Each row is a point. Each copy is the shape, with its points in the same order, stretched, turned, moved and blurred by noise. Say if it was mirrored as well.

Shape (7 x 3):
[[  5 -66 -82]
 [ 33 -13 -29]
 [-37 -26  46]
 [-21  28 -12]
 [ 48  30 -12]
 [-19  -3  47]
 [ 61  29  13]]
Copy 1 (7 x 3):
[[-56 -25  77]
 [ 16 -20  46]
 [-33  68   6]
 [-14   3 -18]
 [ 60 -31  29]
 [ -9  54  -5]
 [ 83 -18  27]]
Copy 1 is: only turned
Copy 2 (7 x 3):
[[108   0 -69]
 [ 24  34 -37]
 [-53 -60 -65]
 [ -1 -29   8]
 [ -6  51   3]
 [-63 -33 -44]
 [-38  67 -14]]
Copy 2 is: mirrored

Shape (10 x 6):
[[-121  -37   14   -4  -46  -36]
 [ -11  -55  -18   27   47    1]
 [  18   47   -6   23  -53  -44]
 [  23   32   53   27  -36  -11]
 [  20   -9   -8  -24    4   29]
 [   6   23   16  -72  -55   23]
 [  -7   20  -13   17   85    5]
 [  10   30  -18  -24  -32  -72]
 [ -18  -37   27  -30  -14   -9]
 [   2  -74  -14  -30  -26  -41]]
Copy 1 (10 x 6):
[[ -3  58  -4 -79  12 -71]
 [ 39 -39 -14  38 -16 -66]
 [ -8  44  55  -8 -51  26]
 [ 13 -13  26 -39 -69  45]
 [ 27  -9  -8  25  12   5]
 [ 19  39   4 -25  38  49]
 [-37 -47  15  46   2 -29]
 [  5  37  84 -11  -7   6]
 [ 53 -12   5 -34   7 -13]
 [ 96   7  16  -5   0 -40]]
Copy 1 is: only turned
Copy 2 (10 x 6):
[[ 29   4 -27  37 -94  47]
 [ 11 -42  -1  12  38  62]
 [ 10  54  15  52 -20 -69]
 [ -3  12  66  50 -48 -59]
 [-15  -9  11 -17  31 -10]
 [-31  14  -2 -33 -17 -65]
 [-61 -33  23  50  48  59]
 [ -3   9 -21  51   5 -71]
 [  3 -32   7  -7 -10  -6]
 [ 52 -49 -37 -25  19 -17]]
Copy 2 is: only turned
Copy 3 (10 x 6):
[[ -34  -40   33  -61 -105   71]
 [ -22   35   32  -69    0  -32]
 [ -39  -87  -47   58    0   -2]
 [ -26  -90   16   43   22   -1]
 [  33   -7    3  -21   68  -16]
 [  56  -55   -9   26   68   39]
 [  16  -24    4  -61  -10  -92]
 [ -17  -52  -51   62  -32    6]
 [   5   -5   39  -13   -1   29]
 [ -20   47   16    8   -5   50]]
Copy 3 is: mirrored

Shape (14 x 8):
[[-63 -16  18  29  57  58 -22  57]
 [ 23  11   2 -11  33 -13  68 -31]
 [ 16  -1  -6 -28  14 -31   6 -55]
 [-16   0 -17  86  54 -14  27  47]
 [ 80  30 -15 -11   0  56  42 -68]
 [ 35 -59 -17 -33  46 -29  -4  32]
 [-38 -23   4  79  54  11 -30  27]
 [  6 -32  12  13  18   1  69 -63]
 [-70  16 -61  62   4  17  -3  82]
 [ 38  33  42  34 -42 -14  56   2]
 [ 41  40   0 -15  45 -49   7 -36]
 [-41 -23 -49 117  22  40 -48 -33]
 [ 43  38 -18  31  13 -24  34 -14]
 [ 21 -39  -5 -48   3 -12  58  32]]
Copy 1 (14 x 8):
[[ -46   50  -16    5   19   -9  121   23]
 [  -5  -24   37   91  -32    2    2  -37]
 [  26   -7   46   20  -30  -27  -16   -4]
 [ -74   -9   38   65   43   -2   59    4]
 [ -37  -37  -22   18  -75    7  -25  -70]
 [  13  -41   19   56  -27   13   54   61]
 [ -70   40   34    8   26  -22   75   43]
 [ -12    4   77   49  -48   18   24  -53]
 [ -41   -5    1  -42   65  -24  105  -30]
 [  -3  -15   29   43   13   72  -33  -34]
 [   4  -21   23   82  -13  -38  -54   21]
 [-108   39   54  -92    6  -50   75  -14]
 [ -26  -36   20   54    5    0  -29  -22]
 [  44  -47   14   58  -25   44   55  -21]]
Copy 1 is: mirrored
Copy 2 (14 x 8):
[[  -5    1   16  -10   22  -41  -55   80]
 [  44   12   22  -12   -1   63  -13    9]
 [ -20   33  -16   17    5   66   -1    0]
 [  50  -42   57   11  -86   -1  -30   63]
 [  17   49   -3  -65  -17   29   12  -55]
 [  15   14  -23   69  -17   21  -53   24]
 [ -19   -8   33   10  -53  -18  -45   60]
 [  12   23    9  -35   -1   85  -48    3]
 [  29  -68   -9    8  -63  -26  -15   88]
 [  28  -49   72  -25  -18   42    1  -40]
 [  10   24   29   32  -21   43   25   -1]
 [ -55    8  -14  -33 -104  -12  -27   43]
 [  37  -13   38    1  -63   31   18   -9]
 [  48  -13  -17   28   22   51  -48   14]]
Copy 2 is: only turned
Copy 3 (14 x 8):
[[ -90   30   61  -15   11  -19  -88   52]
 [  46  -27   10  -70    0  -29   29  -26]
 [  37  -12   36  -14    6    0   50  -58]
 [ -21   -9   -6  -41   26  -58    2   95]
 [  94   43   43  -58  -17    6  -36  -22]
 [  11  -11  -23  -10   51 -104  -19  -34]
 [ -50   15   48  -13   52  -28  -40   84]
 [  31   -8   36  -86   51  -11   47  -23]
 [ -59   62  -26    4  -31  -31   -2   84]
 [  13  -21  -85  -24  -16   49  -15  -19]
 [  51  -42   24  -11   -9   -7   28  -18]
 [ -15   90  102   -7   64   -5    9  115]
 [  52   -9  -22  -32   -9  -13   20   23]
 [  10  -13  -66  -50   10  -63   -4  -73]]
Copy 3 is: only turned
Copy 4 (14 x 8):
[[ 32 -56 -32 -59  43  45  45   8]
 [ -8  -5  -4  57   4 -10  -6  18]
 [-41  12  30  40 -15 -30 -10 -21]
 [ 85 -28   3  15 -15  19  54  10]
 [-31  44 -76  68   9  21 -24 -27]
 [  2  49  55   4  30  15  -2  46]
 [ 53 -20   2 -23   7  12  76 -22]
 [-35  16 -19  31  13 -54  37   8]
 [ 88 -58 -29 -48 -60  23   9  10]
 [-17 -26 -37  51 -74  28  39 -10]
 [ -5  -5  45  79 -19  11 -16 -24]
 [ 58  16 -34 -32 -24 -36  75 -72]
 [ 24   0  -4  69 -48  18   1 -19]
 [-20  18   3   6   6   9 -18  69]]
Copy 4 is: only turned

Shape (15 x 11):
[[  0  17 -26   8  33  18 -47  16  -9 -33  19]
 [ 20  -1  31 -91  -6 -66   9  -2  17  40 -16]
 [  8  33 -12  18 -17   6 -24   6  -4 -54 -13]
 [-36 -15  -5   7  12  39  12  -4 -24 -22  -7]
 [ 58  -4   0   4  -1   3  34 -40   5 -43  23]
 [ 22 -16 -18  -4   5 -55  28 -30 -32 -17 -12]
 [-23   3  13  17 -12 -13 -10   8   1 -18  26]
 [  8  21 -18  39 -10  41 -12  15 -19   7 -12]
 [ 40 -11 -13 -88   6 -67  56  32  21  30   6]
 [ 36  10  37 -71  14 -38  48  29 -18   6   4]
 [ 39 -25  15  31  17 -11   7   6 -14  -9  11]
 [-18  27  -5  27  10   5  25  42   5 -13   6]
 [-11   5 -21  13 -16  27  23  15 -20  10  48]
 [ 44  -1   9 -60 -15 -50  47  23 -43   9  29]
 [ 17  26   3   9  28 -21  36 -45 -26   5  20]]
Copy 1 (15 x 11):
[[-46   9   1 -68 -28  -8  15 -14  24  14   0]
 [ -6 -80 -41  51  78 -10 -23 -19 -42  14 -22]
 [-44  15   7 -35   6  38 -10  32  -2  -8  21]
 [ 10  32  36 -18  13  35   9 -27  14  24  20]
 [-17 -10   1  14  -1   4 -18   5 -37  67  41]
 [ -6 -59 -11  56 -10  39   4   5 -12  38 -15]
 [-21  13   5  -9   9  13 -22 -14  15  -6  37]
 [-35  22  12 -24  14  24  60   5   2 -19  34]
 [-32 -87  -2  60  46 -36 -19 -27 -44  32 -26]
 [-22 -72   0  28  67 -21 -25 -14 -10  62   1]
 [-27 -46   0   8 -14  15  13 -21   6  40  32]
 [-28   8  43 -26  10  -6 -10   7  17  -8  36]
 [-30  46  15   3  18 -11  25 -24  14  13  40]
 [-39 -60 -12  59  49  -3   1 -16  -4  61  -5]
 [  9 -33 -19  25   6 -25  14  14   1  54  15]]
Copy 1 is: mirrored
Copy 2 (15 x 11):
[[ -44   -8  -20  -38    6  -52   18   -7   10   31  -26]
 [  49  -12  -34   48  -96   86   25   33   31   -3  -20]
 [   4  -35  -29  -45   22  -31   26   16    0   23   16]
 [ -29  -34  -17  -21   31    9  -21    6   -4   38   -7]
 [  -3    0   20  -23  -39    7  -12    0   30   25   46]
 [   1  -41   20   -4  -56   74   18  -26   28   31   17]
 [   5   -3  -43   -7   20    6   20    1   -7   26   15]
 [  -9  -21   12    6   41  -54   12   -4   -7   23    3]
 [  59   20   34   54 -121   86   16   15   27   54  -25]
 [  47  -19  -22   22  -90   59  -24  -15   33   32   -1]
 [  -6   -2    3   19  -37    7    1  -26   -4   22   39]
 [  25    7   -2  -11   36  -16   -5  -25  -14   35   -6]
 [  -2    9   11   14   25   -8   -4  -12   26   59    6]
 [  45  -24   -6   40  -97   71   -4  -20   47   59   20]
 [ -14  -25   -2   -3  -22   37  -17  -58   71    0    3]]
Copy 2 is: only turned
Copy 3 (15 x 11):
[[ 29  30  -6 -14  27 -20 -19  -3  43 -58 -13]
 [ -1 -62 -26  53 -54  21 -12 -39  -4  67   7]
 [-19   2  -4 -15  37 -20 -24   2  19 -35  22]
 [  3  32  12  -2  -6  -5   4  12  39 -30  44]
 [-67  27 -17 -13 -18 -31 -11  26  38  23   2]
 [-56  39 -49  21 -34 -24 -22 -11  21  22  22]
 [ -4  -1   1 -15 -11  15 -29   0   0 -33  11]
 [  5   8  15  19  40  -4  11  26  -6 -30  29]
 [ -5 -28 -27  28 -71 -32 -35 -15 -11  90  -2]
 [-10 -15 -37  25 -43  -9 -42  22  19  54  13]
 [-34  30  16  17  -9   3 -28  24   7   1   8]
 [ 22   3   7 -22  20   3 -40  10 -11  -6  28]
 [ 10  23 -18 -16 -22 -18  -3  40  -9 -27  -2]
 [-28   3 -71  22 -69 -41 -33  34   3  36   0]
 [-22  35 -55 -11  -6   2  -8   5  20  16   3]]
Copy 3 is: mirrored
Copy 4 (15 x 11):
[[-70  25   5 -26 -18  33  42 -32 -30 -15   9]
 [-24  22  10 -21  23 -14 -90  13  67  24  82]
 [-16  14  58 -28   0  22  18 -23 -61  -7  -2]
 [-35  -7 -16 -45  17  -4  38  34 -39 -15  -8]
 [ 17   2  24  24 -20  34   1  10 -27 -58  30]
 [ -3  44  29 -32  -5   1 -49  -5 -20 -68  48]
 [ -9  47   0 -17  -9  31   8   5 -39  28   0]
 [-16 -32 -14 -27  -4   0   4 -46 -49 -14 -33]
 [-24  46  21  14  14 -30 -68  -1 120 -27  31]
 [-55  37  17  14  41  -9 -65  29  43 -15  27]
 [ -6  26 -41  -7  10  45 -22 -26 -28 -43  -2]
 [-19  39   1   7  26  -9  27 -17 -15   3 -34]
 [-21  12 -11   4 -41   1  13   7 -14   0 -40]
 [-42  46  33   6 -10  -2 -86  18  34 -30   5]
 [-17  23  -2  20 -12  -7 -21   1 -39 -42  63]]
Copy 4 is: mirrored
